Each row is a point. Each copy is the shape, with its points in the same order, turned, moved and blurred by noise. Is it also mirrored, or only turned?

Shape, 9 rows:
[[104  -5  13]
 [-27   4  38]
 [-39 -31  50]
 [-36   3 -77]
 [-50  31 -54]
 [ 32  16 -31]
 [ 49  -8  45]
 [ -7  47  12]
 [ 41 -45  64]]
Copy 1, 9 rows:
[[ 42  10 -86]
 [-20  44  30]
 [-57  53  28]
 [-11 -69  54]
 [  7 -41  73]
 [ 31 -27  -7]
 [  7  38 -42]
 [ 33  23  36]
 [-29  54 -62]]
Copy 1 is: mirrored
Copy 2, 9 rows:
[[ 28 -29 -95]
 [-15  55  -1]
 [ 17  75  10]
 [-18 -41  60]
 [-51 -19  54]
 [-13 -36 -23]
 [ 19  25 -68]
 [-51  19 -16]
 [ 52  47 -58]]
Copy 2 is: only turned
Copy 3 (9 x 3):
[[ 24  95 -67]
 [-36 -24   5]
 [-55  -4  42]
 [ 74 -54  11]
 [ 48 -63  -7]
 [ 39  19 -34]
 [-25  56 -22]
 [ -8 -25 -39]
 [-46  69   6]]
Copy 3 is: only turned

Shape, 11 rows:
[[-30  -3 -35  28  38  59]
 [-20  25  28 -14  42  82]
 [101 -11 -26 -38 -34 -22]
 [-10  26 -40  20 -26  67]
 [-11  28 -26 -47 -28  73]
 [ -3  39   4 -15 -45  31]
 [ 30  20 114  18  29  29]
 [ 45  42   6 -18 -26  74]
 [-21   2 -38   0 -26 -96]
 [-48 -31 -36   2 -35  25]
 [-37  41 -13   5   4 -97]]
Copy 1, 11 rows:
[[  82  -31  -20    2    4    8]
 [  78   16  -16  -36   43  -39]
 [ -28  -48  121   -8   12  -23]
 [  45  -53   -3   10   60   17]
 [  37  -45   13  -52   76    0]
 [ -10  -28    5  -18   66  -11]
 [  11   58    1   17   28 -112]
 [  30  -17   43   -4   90  -29]
 [ -73  -39    9  -11  -51   38]
 [  16  -85  -28  -20    8   -1]
 [ -68   15  -14  -14  -45   41]]
Copy 1 is: only turned
Copy 2 (11 x 6):
[[ -28   23   21   32   20  -39]
 [ -81   37   21  -44  -21  -30]
 [  68   -9   51  -90   41   29]
 [ -11  -18   71    2    2  -46]
 [  -1   11   43  -46  -50  -50]
 [ -15  -29   51  -39  -38   -2]
 [-101  -23    8  -94   32   28]
 [ -19   -4   80  -74  -10  -26]
 [  57  -54   -9   27  -14   80]
 [  24  -32   -4   15   -9  -45]
 [  10  -48    0   31  -24  102]]
Copy 2 is: mirrored
Copy 3, 11 rows:
[[-23  19 -36  50  24 -40]
 [-43 -20 -63   2 -17 -57]
 [ 25  -9  39 -98  76 -17]
 [-55  -8 -28  18  56  -1]
 [-35 -63 -53  -7  63 -25]
 [-29 -45 -28 -26  27  21]
 [-36  -9  -4 -59 -91 -35]
 [-67 -30 -26 -54  38 -21]
 [ 91   5   6  -9  39  61]
 [  4 -39   2  54  50  -2]
 [ 88  17 -37 -10  -2  69]]
Copy 3 is: only turned
Copy 4, 11 rows:
[[ 22   0 -48  43 -35 -16]
 [ 46  50 -47  25  23 -26]
 [-67  26   9 -12  37 101]
 [-19 -16 -80  25  16 -11]
 [  7 -14 -52  37  70   4]
 [ -4 -16 -49 -27  51   2]
 [ 32 101 -18 -77   4 -13]
 [-18  41 -72  -6  67  13]
 [  3 -76  21 -47 -31  71]
 [-15 -47  -1  19   1 -20]
 [ 57 -61   9 -64 -37  68]]
Copy 4 is: only turned
